Rows are points. The points of each table are mixes of a few directions, plus a little noise. Count the directions of each table, and those that both share. Where both have some left over, give the other angles between the two spaces (their principal angles), to ten degrees, smallest first.

First (5 x 3)
[[ -2  -3 -59]
 [ 23 -39 -12]
 [ 15 -25  -6]
 [-20  33   9]
 [-16  34  68]]
Second (7 x 3)
[[-24  38 -10]
 [-17  26 -17]
 [ -2   6  26]
 [ 22 -41 -40]
 [ 22 -40 -34]
 [ -9  13 -14]
 [  8  -2  90]]
Directions: first 2, second 2, shared 2

First (8 x 4)
[[  4 -24  33 -64]
 [  2  10  -5  29]
 [-11  29 -48  65]
 [ -1   4  -2  17]
 [ -1  10 -11  24]
 [  0 -15  18 -50]
 [ 15   7  14  61]
 [-10 -19   4 -84]]
Second (6 x 4)
[[-25  30 -78 -28]
 [ -9  -8   5  12]
 [ -3 -16  26  22]
 [ 10 -16  40  18]
 [-37  -1 -35  13]
 [ 66  13  40 -39]]
Directions: first 2, second 2, shared 1; angles 60

First (6 x 6)
[[-25  -9 -27   5   3  21]
 [ 75  26  81 -15  -8 -63]
 [ 38  13  41  -7  -4 -32]
 [-13  -4 -14   3   1  11]
 [-54 -19 -58  11   6  45]
 [-21  -7 -23   4   2  17]]
Second (7 x 6)
[[-28  -1 -35  13  -9  22]
 [-26 -15 -24  -1  12  23]
 [ 55   1  67 -28  18 -43]
 [ 51   4  65 -24  14 -41]
 [-29  -8 -33   8   0  24]
 [  8 -12  18 -16  18  -5]
 [-32  30 -59  47 -54  20]]
Directions: first 1, second 2, shared 1

First (7 x 8)
[[ 12 -20 -21  18  21   2  -8 -21]
 [  4   2   7  -1 -11   3   7   9]
 [ 22 -41 -44  37  46   2 -19 -45]
 [ 15  -9   4   9 -12   8  13   7]
 [-36  65  68 -57 -71  -3  28  68]
 [ -2   0  -2   0   4  -2  -3  -3]
 [-15   4 -11  -4  22 -10 -20 -17]]
Second (7 x 8)
[[  3 -19  -6 -16  -9  -8 -11 -27]
 [ -4  -7 -10  -3  -9  13   1  27]
 [-24  49  20  15  27  15  -1 -10]
 [-20 -50 -10  35  -9  10   9   2]
 [  6  50  31  -5  26 -24 -11 -55]
 [-10  19   3 -30   5   4 -24 -31]
 [ 46 -42 -26   5 -37 -11  34  95]]
Directions: first 2, second 4, shared 0; angles 40, 50

First (8 x 11)
[[-53 -83 -66  20 -13  -3   6 -72 -75  51  39]
 [ -2  67  40  -5   3 -15  16  44  32   0  21]
 [ 15 -42 -26  10  10 -11  -4 -42  16 -15 -11]
 [ -8  54   6  23 -29  12   5  -9 -16  -6  12]
 [  4   7  33 -21  28 -23   9  45  42   0   7]
 [ -7 -28  42  -1  39 -25 -19  26  -7 -26 -15]
 [ 54  57  -9 -34 -38  67  -7  37  17  -5 -45]
 [  2 -34 -21   7   0   0  -5 -28  -8  -2  -6]]
Second (11 x 11)
[[  0  -8   8  70 -57  22  -2 -33 -17 -58 -13]
 [-19  30  42 -11   8  21 -28  34 -65   4   0]
 [ -1 -41  10 -33  34   4  45 -14  45  38  22]
 [ 14   4 -40  29  -6 -64 -76   2 -23 -44  -6]
 [-30  64  39 -11  33  43  33   0 -46  11 -65]
 [ -5 -35 -15  12   0 -19  29  -5  41  -6 -11]
 [-18 -54  -7 -27  40 -29  55  18  61  30  -9]
 [ 10  54 -35 -26  -9  17  36  14  33  30 -30]
 [ 16 -20  14  14 -47  11 -53  13 -29 -15  66]
 [ 18 -22 -16  10 -19 -10 -13 -15  18  -9  29]
 [ 15  28   0 -28  22   4 -25 -12 -18  19  17]]
Directions: first 5, second 6, shared 3; angles 70, 90

First (8 x 12)
[[ 17  -9 -28  -2 -30  34  -2   3   9 -20  10  -1]
 [ 10   1  30 -21 -10   1  17   9   6  11  -8   2]
 [ 13  16  12  -1  25 -16 -39 -30  36 -10  -5   0]
 [ -6   2 -20  18   1 -26  53  19  -9   4   2 -12]
 [ 15   8 -46 -18   9  12 -45   0  21   5  16  22]
 [ 16  18 -16  -4  15 -20  -9 -16  39  -6   0   1]
 [-17 -11   1  39  11   5  14  51 -70  -6  11 -18]
 [-48 -22  68 -10 -22  11  14 -35 -31  22 -22   5]]
Second (11 x 12)
[[-19 -15   2  -6 -26   3  55  17 -26  18  -3   1]
 [ -9  -8   1  -3 -14   1  28   9 -14   9  -2   1]
 [ 32  25  -4  11  46  -5 -95 -30  45 -32   6  -1]
 [-21 -16   2  -8 -29   4  61  18 -29  21  -4   1]
 [ 31  24  -4  11  44  -5 -93 -28  44 -32   6  -1]
 [-14 -12   2  -5 -21   3  44  14 -21  15  -3   1]
 [-16 -13   2  -6 -23   3  47  15 -23  16  -3   1]
 [ 15  12  -2   5  20  -2 -44 -13  21 -14   3   0]
 [ -3  -3   1  -1  -5   0  10   3  -5   3  -1   1]
 [-12  -9   2  -4 -16   2  35  10 -16  11  -3   1]
 [ 16  13  -1   6  23  -2 -47 -14  23 -16   3   0]]
Directions: first 6, second 1, shared 1

First (10 x 14)
[[-22   5  25 -22 -30   2  -6 -36  -6   2  17 -67 -15 -11]
 [  1  12  11  -4  -9  27   5  21  33 -40 -26  -4  11 -12]
 [ -3 -12  -1   3  -4 -17   8   2 -10  -1  -4 -33 -16  28]
 [ -9   5  25 -54 -32  16 -10 -36 -18  13  12 -51   8 -20]
 [  9 -11 -37  69  58 -13 -18  16 -11   2  13  44  32 -12]
 [ 11   5 -24  41  30 -16   0   7  14  25  14  83  -9 -11]
 [ 52 -21 -59  30  64 -28  -5  29 -29  13   0  95  25   1]
 [-35  12  33 -21 -33  10   7 -16   4  18  10 -44 -15  20]
 [-11   9  16 -17 -14  22  10  19   4   4 -16   1  18  26]
 [  9   3  11 -23 -31  -1  13   0  24 -34 -18 -24 -34 -10]]
Second (9 x 14)
[[ 34 -38  28   4 -20 -45  22  -2 -24  -9 -21  48  43 -35]
 [ 18  53  33  35 -21 -61  24   8  12  20  23  -5   4  30]
 [  7 -48 -10 -22   5  19  -6  -5 -19 -18 -24  23  18 -35]
 [-43 -11  11  13  -8   8   4 -11   6  22   8   1 -25  16]
 [-91 -53  -8  -3   3  63 -12 -24   3  24   0   0 -50  10]
 [ 36  85   3  18   1 -36   4  19  23   4  28 -36  -1  36]
 [ 38 -16 -10 -19   7  -2  -4   6 -14 -25 -18  13  30 -30]
 [ 16  27 -40 -25  28  40 -26  11  10 -21   2 -36  -7   2]
 [-14   0  -6  -2   4  15  -5  -2   4   3   3  -8 -11   5]]
Directions: first 6, second 3, shared 1; angles 70, 80

First (10 x 18)
[[ 11   2  27  34   0   3  18  -1 -41  49  13   6  -2 -17  17 -25  38  23]
 [-22  22  53  38  15  17  33  -2  -1 -34 -54  -3 -35  10 -60  27  45  11]
 [ 26  37 -23   9   8  53 -40  15 -19  54  56  -3   3  31  -1  -9 -44  45]
 [ 22   8 -24 -58 -27 -69 -31  19  14 -70  -7  15  14   4  46   0  19 -44]
 [-36 -48 -11  41  44  16  26 -33  22  85   1 -18 -22  25   3 -33  -9  -6]
 [-12   0  10  19   7  43  10  -8  -4  18   5  -9   3 -13 -33  15 -29  26]
 [ 16 -19 -49 -79 -28 -91 -35  12  29 -64   1  16  24   4  75 -13   5 -69]
 [-10  31  12 -13  -6  14  -6   8  22 -83 -38   1 -10  12 -56  52  -9  -2]
 [-11  -8  -7  20  15  54   1 -12   3  42  20 -13   5  -1 -32   6 -47  30]
 [ 11 -27  12  -7 -28 -39  22  -4 -26   4   3  11  25 -56  42 -18  35 -12]]
Second (8 x 18)
[[ 26   8  -1 -12 -20 -49  28 -31 -37 -23  -5  15 -30  30 -33 -62  56  -7]
 [-18   2   7 -21  -1 -71  11  57  20 -42  10  -9   3   1  19 -27  12  15]
 [ -4  -4  -2  26  11  79 -12 -23  -1  48   4  -5  13 -13 -16  39 -47  12]
 [ 14   3  -2  17  -4  37  10 -39 -29  27   5   5 -11   9 -41 -13  -3   7]
 [-35   0  12 -21  12 -59   4  86  43 -38  20 -22  17 -20  33  -6 -15  33]
 [ 41   2 -11  14 -16  42   3 -89 -50  29 -22  22 -25  26 -37 -13  28 -34]
 [-14 -13  -5  20  20  91 -44  -8  31  45 -16  -5  30 -31  37  91 -59 -24]
 [-11   0   5 -26  -2 -71   2  48  24 -43  -2  -3   3   0  32 -16  23  -3]]
Directions: first 5, second 3, shared 1; angles 60, 80

First (8 x 20)
[[-18 -39  45   5  95 -21  -5 -57  34 -18   0 -33  54  23  18  -5  -3  14
   14  77]
 [-15   7 -18  14 -38  -7  -6  16  -4  -8  13  18 -27 -11 -12   1  -5  -3
    3 -15]
 [  5 -16  30  -9  72  -3  -1 -35  17   0 -12 -27  46  19  18  -5  -1   2
    1  50]
 [  4  26 -29   3 -44   3  -7  32 -17   5   0  20 -28 -10  -9  -3  -4 -16
   -8 -25]
 [ 12   3  -5  -8 -25  12  11  11 -10  10  -2   4 -12  -5  -5   5   6   5
   -4 -31]
 [ 15 -11  15 -13  11  13  15 -12   1   9  -6 -11  12   5   4   5   9  13
   -1 -11]
 [  7  32 -29  -1 -29   2 -11  32 -16   7  -4  16 -19  -6  -4  -7  -6 -22
  -12 -13]
 [ -8  -3 -11   7 -43   0   6  11  -5  -5  13  14 -27 -12 -12   7   2   9
    4 -32]]
Second (11 x 20)
[[  1   0  -1   0   0   0  -1   1   0  -1   1  -1   0   0  -1   0   0   0
    0   0]
 [ 29 -24  15 -41  11  18   5  10 -21  22  -4  -3  18 -20   3   5  28  13
    6 -13]
 [ 37 -31  20 -54  15  24   6  10 -29  29  -6  -5  22 -26   2   6  37  17
    8 -18]
 [-20  19 -12  30  -7 -14  -3  -6  15 -16   3   4 -12  14  -1  -5 -20  -9
   -5  10]
 [-14  12  -7  21  -6 -10  -3  -5  11 -13   2   1  -9  10  -1  -2 -15  -6
   -3   7]
 [  2  -3   2  -4   0   2   0   1  -2   2   0   1   3  -2   0   0   3   2
    1  -3]
 [ 12 -10   7 -17   5   8   2   4  -9   9  -1  -1   7  -9   0   3  11   7
    4  -5]
 [ 60 -51  32 -85  24  38   7  18 -45  47  -8  -8  36 -42   3   9  59  28
   14 -29]
 [-30  26 -16  43 -12 -19  -4  -9  22 -23   4   4 -18  21  -2  -4 -29 -14
   -8  13]
 [-62  53 -34  91 -26 -41  -8 -19  47 -50   9   8 -38  43  -3 -11 -62 -30
  -13  30]
 [-13  10  -7  19  -5  -9  -2  -4  10 -10   1   2  -9   9  -1  -3 -14  -6
   -3   6]]
Directions: first 3, second 1, shared 0; angles 40
